Each row is a point. Two turns around zero, p and q, are shown by what they do to some points. Where does a point land after both, in the order given? Backwards means that the second turn is done in reverse. Each puzzle has new turns, and all numbers are rounded.
In the rows, zero is written as 128.

Turn p:
[141  98 180] => [130  74 157]
[120 107  92] => [107 132  91]
[166 124  83] => [154 133  75]
[ 85 183 156] => [120 173 188]
Turn q:
[161 157 129] => [153 154 103]
[107  70 198] => [150 101 214]
[129 176  82] => [101 155  74]
[123  85 100] => [117  78 123]
[120 152 131] => [119 152 126]
Where do these land?
p, then q: [ 66 151 126] => [ 97 179 156]
p, then q: [135 156 139] => [152 147 128]
q, then p backwards: [126 146 101] => [120 115 100]
q, then p: [185  59 146] => [160  51  92]

Turn p:
[134 110  99 116] => [121 109  98 120]
[137 109 170  99] => [152 107 160  96]
[183  79 124 146] => [185  91  97 141]
[ 83 101 105 135] => [ 85  95 126 149]
[116 200 146 142] => [116 199 154 134]
[115 169 123 130] => [108 166 132 128]
Turn q:
[101 123 175 148] => [102 108 173 111]
[150 189  84 106] => [147 198  91 121]
[ 97  73 130 143] => [ 99  72 124 141]
[163 154 115 137] => [148 165 130 148]
[129 100 136 107] => [144  97 122 121]
Where do these land?
p, then q: [142 102 133 100] => [156 103 111 127]
p, then q: [130 115 149 144] => [136 120 151 143]
p, then q: [116 225 133 111] => [115 198 137  59]
p, then q: [101 117 123 123] => [109 106 129 120]
q, then p backwards: [151  81 102 161] => [116  94 114 183]

Turn p:
[113 136 107 155 154  41] => [ 78 141 140 165 109  56]
[167  93  84  93 127 150] => [178 127  70 127 107 127]
[116 128 122 102 164 143] => [137 154 107 116 159 119]
[139 141  81 159 136 143] => [143 166 126 164 103 140]
[172 151 225 149  78 174] => [165  72 213  81 128 183]
[ 94 103 121 151 140 130] => [111 126 119 166 154 133]
[ 95 144 156  88  97 114] => [ 83 109 122  79 134 137]
Turn q:
[135 157  62  67 176 128] => [194 116  91  92 192 128]
[130 111 109 176 112 163] => [141 126 130 177  97 159]
[167 108 139 191 101 129] => [132 133 154 178  72 110]
[ 75 146 155 121 123  65] => [ 64 128  84  94 126 100]
[130 119 122 153 174 136] => [133  98 127 165 151 121]
[148  88 123 122 116 149] => [148 110 162 125 108 147]
[111 167 186  65  94 125] => [ 84 186 148  63 150 131]
Where do these land?
q, then p: [145  81 145  94 103 119] => [127  81 116  83 141 135]
p, then q: [154 153 132 174 148 100] => [ 83 154 139 136 108  91]
q, then p: [145 115 170  93 134 143] => [124 114 144  93 171 116]
q, then p backwards: [111  89  32 103 167 190] => [155  57 155 127  97 226]
q, then p: [128  92 142 132 126 160] => [140 102 143 129 156 155]
p, then q: [184 150 164 146 106 132] => [112 144 193 105 108 119]
p, then q backwards: [ 90 146 128 117  83 112] => [ 78 108 156 127 108 119]
q, then p: [ 87 205  87 165 176  76] => [109 200  92 199  86  83]
q, then p: [109 122 153 128 107 120] => [ 99 127 119 117 138 148]
